Each row of a before or after table is a point. One or more steps were done to the points. Then noise was added and the rows were shuffled. The steps act on how far a point lies along the listed directions, d1 being the first. Name the steps. A step turns or swaps two directions, mirrors them in a line or flattens them onto one, adds a multiple of one to another, or multiplies one. Angles are multiples of 10 degrees, from the lower direction toward the higher: turns from -170 to 170, lines from 10 to 170 but not 90. Use the fewest steps. Two steps may share a direction if one is a turn and the other turns, adds or multiplies; they go together, in the order done. Otherwise the lowest direction goes first.

Directions:
(1): [-0.13  0.60 -0.17]
(2): [-0.17 -0.20 -0.58]
Before (13 x 3)
[[-0.22  0.41 -0.63]
 [-0.22  1.05 -0.04]
 [ 0.18 -0.35  0.46]
 [ 0.13 -0.38  0.34]
 [-0.32  0.26  0.33]
 [ 0.33 -0.67  0.10]
 [-0.09 -0.10  0.12]
 [-0.34  0.57  0.22]
 [-0.02 -0.22  0.09]
 [ 0.27 -0.23  0.17]
 [ 0.19 -0.32  0.42]
 [-0.29 -0.65 -0.61]
 [ 0.20 -0.23  0.27]]
After (13 x 3)
[[ 0.15 -0.16  0.57]
 [ 0.02  0.08  0.26]
 [ 0.22 -0.14  0.33]
 [-0.19  0.34 -0.66]
 [-0.32 -0.54 -0.87]
 [ 0.36  0.28  0.55]
 [-0.22  0.90  0.20]
 [ 0.28 -0.04  0.25]
 [ 0.17 -0.19  0.48]
 [-0.11 -0.03  0.14]
 [-0.41 -0.35 -0.03]
 [ 0.15 -0.07  0.53]
 [-0.35 -0.48 -0.36]]
Steps: swap d1 and d2

Directions:
(1): [ 0.64  0.18 -0.33 -0.03]
(2): [ 0.26 -0.06  0.50 -0.47]
Before (12 x 4)
[[-1.02 -0.12 -0.11  0.45]
 [ 0.23  0.25 -0.22  0.40]
 [-0.14  0.27 -0.30  0.32]
 [ 0.24  0.28 -0.49  0.44]
 [ 0.32  0.17 -0.50  0.37]
 [ 0.85  0.10  0.64 -0.79]
 [ 0.27  0.17 -0.06 -0.10]
 [ 0.14  0.14 -0.59  0.37]
 [-0.08 -0.21 -0.52  0.29]
 [-0.66 -0.15  0.11  0.12]
 [ 0.23  0.11  0.29 -0.05]
 [ 0.08 -0.23  0.23 -0.15]]
After (12 x 4)
[[-1.07 -0.22  0.15  0.26]
 [ 0.18  0.19 -0.18 -0.06]
 [-0.26  0.19 -0.24  0.37]
 [ 0.13  0.13 -0.54  0.39]
 [ 0.21 -0.18  0.18 -0.10]
 [ 0.29  0.18  0.21 -0.03]
 [ 0.06  0.21 -0.42  0.50]
 [ 1.09  0.19  0.25 -0.64]
 [-0.61 -0.19  0.24 -0.04]
 [-0.17  0.07 -0.55  0.44]
 [-0.23 -0.27 -0.43  0.29]
 [ 0.06  0.21 -0.26  0.49]]
Steps: turn d1 and d2 by -20 degrees

Directions:
(1): [0.29 0.46 0.56 0.56 0.34 0.00 0.20 0.14]
(2): [-0.31  0.37  0.03  0.34 -0.70  0.41 -0.04 -0.29]
Before (8 x 8)
[[-0.32  0.45  0.02  0.04 -0.95  0.43 -0.11 -0.46]
 [-0.21 -0.29 -0.31 -0.15 -0.41  0.09  0.09 -0.09]
 [-0.06 -0.21 -0.30  0.01  0.03  0.07 -0.24 -0.01]
 [ 0.14 -0.41 -0.26 -0.28  0.28 -0.17  0.09  0.14]
 [-0.13  0.14 -0.01  0.08 -0.18  0.07 -0.06  0.04]
 [ 0.12  1.09  0.86  0.98  0.14  0.29  0.35  0.00]
 [-0.08  0.38  0.18  0.21 -0.05  0.25 -0.05 -0.02]
 [-0.18 -0.03 -0.15  0.23 -0.30  0.14  0.14 -0.19]]
After (8 x 8)
[[-0.15  0.07 -0.14  0.25 -0.42  0.18  0.04 -0.27]
 [ 0.79  0.25  0.76  0.23  1.78 -0.65  0.50  0.57]
 [ 0.03 -0.22 -0.26 -0.09  0.04  0.08  0.07 -0.01]
 [-0.10  0.21 -0.02  0.07 -0.15  0.16 -0.04  0.02]
 [-0.39  0.55  0.00  0.15 -1.17  0.55 -0.16 -0.56]
 [ 0.03  0.19  0.18  0.01  0.30  0.08 -0.08  0.14]
 [-0.47 -0.06 -0.35  0.14 -0.97  0.42  0.07 -0.32]
 [-0.29 -0.09 -0.29  0.14 -0.25  0.28 -0.26 -0.21]]
Steps: add -1.5 times d1 to d2
